Each row is a point. Each copy is the shape, with its points in the same order, turned, moved and blurred by noise. Say if it was mirrored as well.
In the rows, 128 means zero.

Shape (8 x 3):
0: 122 123 139
1: 122  96  98
2: 229 190 112
3:  76 100  69
4: 106  93 117
5: 108 131 120
6:  87 116 104
7: 146 112 154
Copy 1 (8 x 3):
0: 118 124 143
1:  91 152 106
2: 230 102  78
3:  75 196 115
4:  83 138 126
5: 115 154 139
6:  94 174 139
7: 115  95 132
Copy 1 is: only turned
Copy 2:
0: 117 117 124
1: 136  81 138
2: 217 154  50
3:  93  47 124
4: 117  92 147
5: 114 108 108
6:  94  87 115
7: 144 137 139
Copy 2 is: only turned
Copy 3 (8 x 3):
0: 130 158 133
1: 132 109 116
2:   7 158 157
3: 160 108  62
4: 157 126 111
5: 133 154 108
6: 155 142  89
7: 127 154 161
Copy 3 is: mirrored

Shape:
0: 140 136  93 104
1:  78  89 200 167
2: 116  77 230 201
3:  97  73 145 145
4: 101 130 103 116
5: 140 155  90 128
6: 127 166  71 132
7: 126 139 104 116
8: 105 128 229 129
9:  86 149 152 155
Copy 1 (10 x 4):
0:  90 142 100 159
1: 161 103 189  75
2: 207  85 169  50
3: 115  95 156  94
4:  89 133 139 152
5: 115 137 109 173
6: 100 137 112 194
7: 107 139 115 154
8: 174 163 173  66
9: 151 131 174 141
Copy 1 is: only turned
Copy 2:
0: 149 150 147 141
1:  79  67 115  60
2:  40  50  72  73
3: 123  61 109 107
4: 139 119 157 122
5: 122 149 148 137
6: 121 160 179 151
7: 135 132 152 131
8:  98 107  87  39
9:  88 117 145  92
Copy 2 is: mirrored
Copy 3, 10 rows:
0: 148 144 132 143
1:  49  53 204 119
2:  61  47 230  74
3:  66  83 138 117
4: 107 137 134 157
5: 135 162 149 150
6: 123 188 143 157
7: 125 139 151 148
8: 113  31 212 145
9:  85 103 196 164
Copy 3 is: mirrored

Shape (8 x 4):
0:  74 121 166 126
1: 125 152  44  47
2: 131 123 107 165
3: 124 178  65  85
4:  91 139 185 163
5:  63  99 161 171
6: 179  96 179 128
7:  97 142 151 131
Copy 1:
0: 142  86  98 105
1: 205 202 150  44
2: 114 157 126 134
3: 183 208 113  71
4: 124  87  70 139
5:  96  74  99 113
6: 173 107 143 190
7: 148 111  88 113
Copy 1 is: mirrored
Copy 2 (8 x 4):
0:  94 127 177 131
1: 203 195 106  77
2: 105 129  86 127
3: 166 202 102 112
4:  79 114 156 169
5:  53 112 160 117
6: 151  51 115 162
7: 111 141 147 140
Copy 2 is: only turned

Shape (10 x 6):
0: 156 136 127 164  90 151
1:  99 137  82 161 154 139
2:  98 125 101 158 130  98
3: 101 125  83 108 111 128
4: 140  93  76 137 137  95
5: 124 156 116 177  95 118
6: 187  56 186  47 140  72
7: 158  78 149 128 133 144
8: 136 129  49 118 172 133
9: 151  94 141 161  69 165
Copy 1, 10 rows:
0: 166 152 162 148 120 131
1: 109 185 110 137 167 135
2: 104 150 137 118 148 106
3: 117 152  99  99 109 135
4: 131 147 135  68 156 121
5: 125 160 163 145 115 106
6: 170   7 148  64 149 172
7: 187 102 121 124 149 131
8: 122 185 115  78 176 164
9: 207 129 140 143 108  96
Copy 1 is: only turned
Copy 2 (10 x 6):
0: 121 140 131 140  71 144
1: 121  97 105 141 131  75
2: 108 111 142 122 146 103
3:  96 126  89 117 146 129
4: 123  78 132 107 147 142
5: 104 137 149 158 105 116
6: 201 163 138  15 151 207
7: 153 122 124  68  87 139
8: 148  66  76 134 150 116
9: 100 141 130 101  45 150
Copy 2 is: mirrored
Copy 3 (10 x 6):
0:  99 140  73 114 146 122
1:  65 111 147 125 119  84
2: 107  92 141 164 108 108
3: 115 138 137 131  77 100
4: 153 103 146 152 115  72
5:  88 110  83 134 114 125
6: 245 124 178 143 148 177
7: 151 148 151 144 169 125
8: 122 108 163  94 110  50
9: 120 181  80 145 160 134
Copy 3 is: mirrored
Copy 4:
0: 119 116  75 112  91 153
1:  84  88 118 159 148 154
2:  86  88 119 142 134 109
3:  70 113 149 109 132 135
4:  86  97 105  97 174 114
5:  93 110  84 145  94 122
6: 209 139 145  33 175  71
7: 165  94 108  82 141 140
8:  74 125 122 130 199 160
9: 131  84  80  78  80 160
Copy 4 is: only turned
